Every row gives one point. Each copy is the shape, with its points in the same order, turned, moved and blurred by noise. Some copies are also mirrored. Which?

Shape (9 x 3):
[[  9   5 -22]
 [ 13  16 -31]
 [ 10 -15 -50]
 [ 28  15   4]
 [ 17  36   0]
 [-16  -9  -4]
 [-18  -9  42]
 [-24  23 -53]
 [-17  16  28]]
Copy 1, 9 rows:
[[ -8   7 -20]
 [-11  19 -24]
 [-26 -11 -42]
 [-10  21  13]
 [  1  39   1]
 [ 16 -12 -11]
 [ 40 -16  31]
 [ 13  19 -59]
 [ 39  11  16]]
Copy 1 is: mirrored
Copy 2 (9 x 3):
[[ 11  13   8]
 [ 17  22  17]
 [ 34  29 -13]
 [  9 -14  28]
 [ -3   1  41]
 [-12   5 -14]
 [-40 -32  -9]
 [  0  60   6]
 [-39 -12  13]]
Copy 2 is: only turned
Copy 3, 9 rows:
[[ 16  -2 -22]
 [ 20 -11 -33]
 [ 17  22 -46]
 [ 33 -16   5]
 [ 24 -38  -4]
 [-13   4  -3]
 [-18  -3  41]
 [-12 -18 -59]
 [-13 -25  24]]
Copy 3 is: mirrored
Copy 4:
[[  4   1 -27]
 [  1  14 -44]
 [-30 -19 -45]
 [ 31  -2 -22]
 [ 21  26 -24]
 [-16  -4   1]
 [ 13  -9  40]
 [-41  26 -34]
 [ 15  19  23]]
Copy 4 is: only turned

Shape:
[[ 24  15  -7  23]
 [  8  11   8 -40]
 [  6 -49  -7 -18]
 [ 24 -48   4 -57]
 [-23  -8 -24  38]
 [ 18   1 -11  41]
 [  9  14   4  28]
 [-21 -17  18  49]
 [ 21 -25 -10 -44]]
Copy 1 (9 x 4):
[[-24  23 -16  36]
 [ 48  17  -2  27]
 [ 24  32 -30 -24]
 [ 60  56 -15 -18]
 [-24 -21 -35   3]
 [-37  18 -17  16]
 [-31  11  -4  28]
 [-35 -12  -2 -16]
 [ 46  40 -25  -1]]
Copy 1 is: mirrored
Copy 2 (9 x 4):
[[ -6  23   6  17]
 [ 24  12  -7 -38]
 [ -6 -30 -34 -12]
 [ 32 -31 -36 -27]
 [-58   6  -1   6]
 [-21  14  11  30]
 [-20  17  22  18]
 [-53 -14  35  17]
 [ 23  -9 -40 -26]]
Copy 2 is: only turned

Shape:
[[ 26  -2 -18  14  -9 -27]
 [-20 -57   9  -1  32  -5]
 [  9  21   6 -26  56  -7]
 [ -4 -38  34   1  -2  -1]
 [ 27  -1  -8  23 -11  15]
 [-22 -41  12 -22   2  13]
 [  3  23 -19  28  -7  -7]
 [ 26  20  -2  16  27  -2]
 [ 29  18 -37  13   2   2]]
Copy 1, 9 rows:
[[ 22  22 -17   4   1  -9]
 [  0 -26  41 -19  40   4]
 [-46  23  15 -37  -3 -22]
 [ 10  -9  47   6   5  18]
 [ -2  19  -3  38   4  -2]
 [-11 -21  33  -7  21  37]
 [ -2  -1 -25  21 -15 -18]
 [-18  25   3   8  -4 -31]
 [-13  27 -34  18   6 -11]]
Copy 1 is: only turned
Copy 2, 9 rows:
[[ 40   2 -23   9   6 -12]
 [-38   1 -46 -10  37 -26]
 [-13  60  -2  23  27   4]
 [-13  -7 -18 -29  47 -11]
 [ 29   1 -11 -17  -4  19]
 [-37   4 -10 -26  24 -27]
 [ 24 -11  -5  27  -6   9]
 [ 19  24 -10  13  13  26]
 [ 31  19 -21  16 -26  11]]
Copy 2 is: only turned
Copy 3, 9 rows:
[[-34  -3 -27  -7  32   0]
 [ 38 -21  35 -16  34   4]
 [ 17  32   6   8   2 -48]
 [  3 -10  23 -31   5  23]
 [-20  15 -18   5  11  29]
 [ 40 -22   4 -19  -2  18]
 [-36  -4  -7  28  15   4]
 [-18  35  -1  12  16 -12]
 [-20  19 -38  23  25   1]]
Copy 3 is: mirrored
Copy 4:
[[  6  -6  19  45  -2 -17]
 [-16 -30 -38   9  46  -1]
 [ 19   1 -42  -8 -28  -4]
 [ -5 -53   0   0  30   1]
 [ -1 -16  25  33  -6  22]
 [  3 -24  -9 -14  49  13]
 [-17  11  28  23 -18  -2]
 [ -1  -8  -8  24 -34   6]
 [  7  19  15  41 -18  14]]
Copy 4 is: mirrored

Shape, 11 rows:
[[ -2  11   9   5 -12  24  26  -6]
 [  0 -14 -14  12  10  -2  13  33]
 [ -1   9  16   8 -32 -16 -38  11]
 [ 13   7  13   8  14 -11   6 -11]
 [ 11   1 -15  11 -55 -16  25  -5]
 [-36  -5 -12  -1 -14  -9 -20   5]
 [  8   5  15   7  -4  45 -17 -12]
 [ 13   5   8 -15  12 -12  15  10]
 [  2   5 -17  -6  10  19  13   5]
 [-30 -34   6  -8  -4  11   1  -7]
 [ 13  -4   0 -14  13  -1  19   4]]
Copy 1:
[[-23 -17  -1  -6 -18  -7   9 -15]
 [-14  20 -15 -10 -17  13  -9  24]
 [ 25  -3 -22  21  -6 -48 -14   4]
 [  4  -5  -9   2   0  -6  34   8]
 [ 21 -34 -23 -27 -30  -4 -21 -18]
 [ -2  -3 -10  -1  24 -19 -28   9]
 [-22 -18  11  43 -15 -16  10 -11]
 [  5  20 -10 -10 -11  -2  25  -1]
 [-18   4 -10   7  -6  16   5 -10]
 [-13  -6  28  -6  14 -13 -15  11]
 [ -5  15   3  -6  -9  12  19  -5]]
Copy 1 is: only turned
Copy 2:
[[ -1  18   9 -12  -5  30 -18  19]
 [-26  -2  -9  24 -15   1  -9  34]
 [ 23   9   2  35 -14  19  24 -13]
 [ -9  20  14 -10 -12  -8   6   4]
 [ 16   8  -7   2 -60  36 -16   3]
 [ -9  -1 -14  37  -2  15 -15 -22]
 [ 25   1  25   2  24  17 -11  18]
 [-19  11 -14 -13 -11  -1  13  14]
 [ -5   7 -13  -2   2   3 -24  25]
 [-23 -25   4   6   7  24 -18 -13]
 [-14   2 -12 -16 -10   1  -1  19]]
Copy 2 is: mirrored
Copy 3 (11 x 8):
[[ 11  16  -9 -22  -9   2  27  -8]
 [ 19  10  -2  -1  19 -18 -23 -11]
 [ 13 -41  -8  13 -38 -11  -1  -7]
 [ -7   8  -7   9 -12 -10   7  19]
 [ 33  -1 -57   6 -16  11  11 -23]
 [-12 -31  -3   2   3  -7  -2 -35]
 [ 19 -16  24 -18 -10   9  30  12]
 [ -7  12 -14 -15 -11 -14 -11  17]
 [  3  11   5 -17   8  11  -5  -3]
 [-10 -26  -9 -22  28 -21  22 -13]
 [ -2  12 -15 -14   2  -9  -3  14]]
Copy 3 is: mirrored
Copy 4:
[[ 23  12  34  -7   5  -7   4 -15]
 [ -2 -24   9 -24  16 -13  -7  19]
 [ 21   7 -12   0 -34  27   9  30]
 [ 31  12  -9  -5  18   1 -13   1]
 [ -4  40   6  -3 -23 -32  10  12]
 [ -9 -15  -7  15  -8  12  24  11]
 [ 38 -11  22   4 -23  13 -17 -24]
 [ 18   6  -9 -32  18   6  -4  -3]
 [ -3  -6  15 -13  10  -2 -15 -18]
 [ 16 -27   2   1  -1  -5  35 -19]
 [ 12   2  -3 -29  17  -2  -5 -11]]
Copy 4 is: mirrored

Shape, 13 rows:
[[-44  10   2 -17  -9  48  28 -19 -10]
 [ -5  11  -3  18 -23  -6  16  22  -9]
 [  3   5   6  24   6 -17  14  16 -17]
 [ 13   9  -2 -25 -28 -17  13 -19  12]
 [  9  19 -34  20  32  19  24 -30 -18]
 [-18  -5 -23  21  49   1   3 -28  23]
 [-10 -28   1  25 -13 -14   5   8 -17]
 [-35  17 -11  10 -27  17  22  31  -5]
 [-15   7  14  20  22 -13  10   5   8]
 [ 10  16   2  20 -15  -6   3  15   3]
 [ 11  11  -2  16  -9  39  18  12  44]
 [ 14 -57   1 -53  18 -19  -8  17 -17]
 [ -3  15  11   4   1  27 -40  20 -10]]
Copy 1:
[[-37 -37  20   6 -17 -26 -10 -48 -15]
 [  0 -17  -4  29  10  -4   1  12  -7]
 [ -7  -3   8   7  25   9   0  19  -9]
 [ 31 -13  26  11 -30   2   9  -3 -20]
 [-14   0 -17 -21  13  26   1 -36 -40]
 [-26  10   1 -32   5  18  48 -28  -8]
 [-22 -22   5   7   0  17   7  33   3]
 [-16 -35 -10  34  11 -29   4  -8   1]
 [-17   7  23   3  24   1  24   1  -3]
 [  6   5  -1  27   4   3   3   8  -3]
 [  2   3   2  41  -2  14  13 -46  22]
 [ 24 -36  35 -54 -12  15 -13  23  38]
 [-16  25  -6   2  -9 -24 -24   0  25]]
Copy 1 is: mirrored
Copy 2:
[[-13  -9  23  -8  -7  32  46  20  35]
 [-15  11  15 -17  -4 -32  33  13 -23]
 [  0 -13   9  -6   8 -24  24   2 -43]
 [-30  -3   1 -14 -18 -21 -22   6  10]
 [-12  -2  25   7  12  23  21 -48 -11]
 [-13 -21  -7  33  47   9  14 -30  -2]
 [-14 -13 -20   9 -15 -11  34  18 -36]
 [-17  21  10 -20   6 -19  59  27   1]
 [ -2 -28   7   3  28 -21  20   3 -16]
 [-13   4  19   6  -1 -35  16  10 -25]
 [  3  17  28  28   8 -42  28  -3  31]
 [ 42   6 -60 -12 -20  14 -13  15 -18]
 [ 11  30  28  19  17   3   5  40 -22]]
Copy 2 is: only turned

Shape:
[[ -5   8  -3  -7 -11   2  16 -11 -29   3 -14]
 [  6  10  10  11  13  25  -1  -8  17   6   4]
 [-19  -8  21 -21  15  -6   1  17 -25  27   5]
 [-10  -5  25   9  -9  20   9 -18  19  19  -4]
 [ -3 -37 -17  13 -56  23  -7   1  21  24   3]
 [  3  19 -18  -7  -6  -9  -2   7  25 -15 -28]
 [-13   6  -4   7  -7   1  15 -30   9 -14  31]
 [-47  -3 -13   5  -5  34  -8  -4  11 -40   5]
 [-18  18  30 -19  -7 -19  15  31  31 -14  -8]
 [  3  -4 -11  -7 -28  16  17   4   2   9  21]
 [-17   4   9  35   2  27  17  13   3   4  13]
 [-10  11  -2 -12  -2 -15 -43 -17  -9  41   3]
 [ 12 -14  23   4  -6  15 -24  19 -28  20  -3]
 [-10 -27  20  18  28 -12  -2 -27  -5 -17   2]
 [ 37 -10  12 -17   0   6   7  13  20  -8  25]
 [  7  26 -31  -8  32  19  33 -20  -8 -18  -8]]
Copy 1, 16 rows:
[[  9 -14 -12  10 -12  22   1  -2  14  -6 -14]
 [-10  -4   8 -23   4 -11  -4  23  -1   7 -23]
 [ -7  25  23   0 -31  16   1   3  29 -15  -4]
 [-21  12   0 -20  11   8  -4   6   0  -2 -42]
 [-22  18  -2  12  36 -13  30 -39   3  15 -40]
 [ 30   4 -14 -14  -1   2  19   1 -29  16  -3]
 [-13 -32   9 -27  13   9  -1 -16  -6 -16 -11]
 [-13 -14  -5 -40  17  12 -11 -26   8  41  12]
 [ 26  29   9 -38 -32  10  -6 -18 -27   1 -18]
 [ -5 -14  11  -2  -3  -8  19 -27   7   1 -31]
 [  4  -2  26 -21  20  -5 -24  -2  19  13 -31]
 [-11  25 -16  -9   2  -7  31  14  24 -35  12]
 [-13  27   2  22 -14 -22 -13   4  25  -2 -11]
 [-28   2  16  -3  13  25 -31  13 -15 -12  11]
 [-16  -6  25  -3 -26 -27   6  -5 -31   0 -22]
 [ 16 -54   6 -10  -9  22   9  30  -4  17  -4]]
Copy 1 is: mirrored
Copy 2 (16 x 11):
[[ 11   4  -1   1  -2  10 -16   5  32   3  -1]
 [-22   3  10   3   8   6 -19  -6 -25 -12 -10]
 [  7  -4   0   4  15  23  11  36   4 -12  19]
 [-22  30  14 -13   6   1  -6   8 -12 -15 -12]
 [ -6  60 -13  29   7 -23  23  -5   2  -5 -28]
 [  2 -19  11   1   3  -1  11 -37   7  -6 -17]
 [-29  -1   8  -4  17 -17 -14   7   6  31 -16]
 [-44   3 -18   0  -1  32   9 -16   5  29 -33]
 [ -6 -31  -5 -34  29   0  31  -4  -2 -20 -18]
 [ -6  13 -13  22  27 -15  -4  10  15   1 -21]
 [-15   5  -8  -1   1  11 -16  23 -22  -4 -37]
 [-17   0  22  32 -15  -7  14  12   6 -17  36]
 [ 13  15 -29  14  -9   9  -3  15 -18 -24  22]
 [ -4  10  13 -24  -3  10  -6   8 -27  39  19]
 [  2  -4 -15   6  50 -20 -10 -12 -24  -3   3]
 [  0 -24  21   6  13  25 -46 -20  15  18 -21]]
Copy 2 is: only turned

Shape:
[[-13   4  18  29  15  -6 -26 -18  18  10  13   8]
 [ 24 -36 -18  -7   1  13  -7  17   0  28 -21  -5]
 [ 10   3 -21 -16 -31   3  24  12 -36  13  10  11]
 [  3   1   7 -10  19 -17 -25  13 -15  12  12  11]
 [-16 -17  21   6 -11   8 -28 -27 -29  -6  23  -4]
 [ 14  15  -4  16  16  27  16   2  -1   3 -22   5]
 [  1   1 -16  21 -20 -24  25 -10 -14 -15  -9 -36]
 [ 23  -3   8  -3 -13  17   7 -21  19  18 -30  12]
 [ -6   3   2 -10  -5  21 -24  24  16 -10 -16  -1]
 [ 24  21 -20  -9 -14   1 -27   8   1  -8 -18 -17]
 [  5  -9 -14 -14  16 -22  26  -3  15   8 -16 -29]
 [ -5  15  22 -13 -13  21  -1  -9  14  20 -24  12]
 [  8 -13   9  33 -11  12 -14   0 -11 -14   1  16]
 [ 17 -31  23   9   7 -14  15   8  19  21  17 -42]
 [-14   8  21  26 -22   1 -28 -16  10  28 -15 -14]
 [-12  -8  34  16   3 -10  26   1  -5 -16 -17 -22]]
Copy 1 (16 x 12):
[[ 16 -37  -7  13  28  -8   1  25   2  17  -8 -27]
 [  3  -7   6 -10 -12  10  48 -18  12  -9  -6   4]
 [-33   6 -15   2   3   2  -1 -33   7   3  -9  42]
 [-14 -25 -16 -10  -9  -7   8  11  17  22 -15  -9]
 [ 14 -29  -4  15  11 -14 -15  -6   3   9 -60  -3]
 [  7  27   8 -15  29   5   9   1   0   8   6  -1]
 [  0  15   7  41  -6   5  -5  11 -38  -6  -9  20]
 [ 11   1  12   1  34 -28  39 -17  -3   0   5  -1]
 [-15  11 -17  -2  19  -8  22  13  22 -24 -17 -22]
 [  0  21 -31   0  -1 -18  26  19  -6 -18 -10  12]
 [-13  13   6  18 -19  -2  19  -6 -32   9  10 -20]
 [ -5  11  -1  12  43 -31  32  -6  15  11 -11 -15]
 [ 12 -20  14  -5  22  -2 -10  17  10 -14 -24  10]
 [ 25  -8  15  36 -33  -1   7 -15  10   7  11 -25]
 [ 18 -14   2  42  38  -9  33  20  11  13 -26  -3]
 [ -8  16  40  34   0 -11 -11  11  -1   5 -13 -16]]
Copy 1 is: only turned
Copy 2:
[[  4  -4  17  -3   1 -29   5 -27 -21 -23  16   4]
 [  9  14  -7 -16 -15 -20 -37  14   5  25 -26   9]
 [  1  36 -21   4   6  34 -12  -8  20   6 -32  -6]
 [  1  10   2 -18  28  -6  -1 -22 -25  11 -13  10]
 [-15  -2  19 -20  13  -9  -6 -34   5 -39 -33 -10]
 [ 25  -1   6  -2 -24  14   0  20 -12  -2  -6   6]
 [ -3  -6  -5  26  10  -6  24  14  43  -5 -20   0]
 [  4   5  -2 -10 -53  -4  -1  -9   3  12  -7   3]
 [-13  -2  15   3  -9  -7 -14   7 -30  17 -17 -24]
 [ 12 -14 -12  12  -4  -8   2  -3 -10  27 -34 -27]
 [  1  -4   8  -7   4  -8  10  15  32  35   8   9]
 [ -4  10  25  -1 -39  10   0 -21 -13  13  -8  -3]
 [ -7   5 -10  -4  -8 -13  -4   3 -17 -36 -23  -2]
 [  6  32  24 -21   7 -49  16  13  27   8  -5   4]
 [  0   0  29  24 -23 -33  -1 -33  -6  -9 -19   4]
 [-21   4  31  -2  -3  -6  31  22  12 -11 -13  15]]
Copy 2 is: mirrored
